Each row is a point. Examples show where two turns around zero, p and q, send a point. Write where each new point lands after one turn and then the other. Backwards means that the second turn is done in reverse. Each puzzle has new turns, and all numbers are rounded.

Turn p:
[66  6 42] => [ 10 -78  -6]
[  0  14 -16] => [16 10 -9]
[-21 -21 -20] => [-21  28  -7]
[-45   1  -6] => [-5 39 23]
Turn q:
[ -2  26 -20] => [-6 13 30]
[  1 -35  79] => [ 50 -44 -55]
[ 13 -27 -12] => [-17  11 -25]
[ 10  32 -26] => [-4 27 32]
[-22   5 -21] => [-23  -8  19]
Where do these land?
p, then q: [51 49  7] => [-13  46 -53]
p, then q: [-30  -8 -49] => [ 4 16 56]
p, then q: [ -4 -41   4] => [-17 -34  16]
p, then q backwards: [-27  26  24] => [-3 44 -1]
q, then p: [  6 -18  40] => [ -9  -3 -43]
p, then q backwards: [  5  -8 -26] => [ 18 -21  -1]

Turn p:
[ 12   8  -6 -17  11  17] => [ 2 16 18 -7 15 11]
[ 39 -51  11  44   1  -1] => [ 38 -60   2 -12 -21  25]
[-18  38 -27  -4   2   0] => [  0  40 -10  -8   8 -26]
[  9 -10  30   6  19  -1] => [  9 -11  -4  21  -1  29]
[ -9  28  11  -4 -19  14] => [-22  14 -21 -11  18   3]
[-40  24  11   8  24  32] => [  8  17 -23  26  48  -9]
[ 27 -24 -31 -27   8 -15] => [  7   2  50 -10 -25  -3]
[-20 -47  -4 -45 -40 -22] => [-55 -32  37   9 -21 -27]
[ -1  34   4  40  -6 -22] => [ 14  14 -50  -8 -19  -3]
Turn q:
[  7 -26  23   1   5  28] => [-32 -14  -7  10 -22 -13]
[-23  -5  34  19  19 -12] => [-21  17  12 -16   6 -38]
[  5 -22 -22  22 -39 -17] => [ 20   8  38   8 -30  20]
[ -5   1 -58 -32  19   6] => [ 39 -24 -34 -29  -5  26]
[ 22 -17  36  22   3 -16] => [-43  22  22   2  -5   0]
[-12  39 -39   6  21   5] => [ 32 -28  -2 -23  37   6]
[  7  31  27 -37 -29   6] => [  5  19 -27  50  20  -1]
Where do these land?
q, then p: [-2 -7  9 18 12 97] => [  9 -77  14  30 -32 -43]
p, then q backwards: [  3  23  -9 -43  21 -27] => [  9 -21  29   8 -30 -36]
p, then q backwards: [ -2 -13  43   3  -3  13] => [35 16 -7 -7  2 25]
p, then q backwards: [-24   0 -16  16   7 -23] => [-30  -8  13 -15 -14  11]
p, then q: [-11 -10 -13   2 -18 -24] => [ 17  26  12   4 -13   1]
q, then p: [ 62  13   9  14  14 -20] => [ 5  9 -9 28 62 -6]
p, then q backwards: [ -3 -21 -28   2  14  17] => [-26  18 -10  24  -7   0]
q, then p: [-15  20 -24  -2  -3 -17] => [10 12 17 -9 -4 30]
q, then p: [ -7  -6  30 -10 -44 -14] => [  8  10 -50 -18 -12   3]
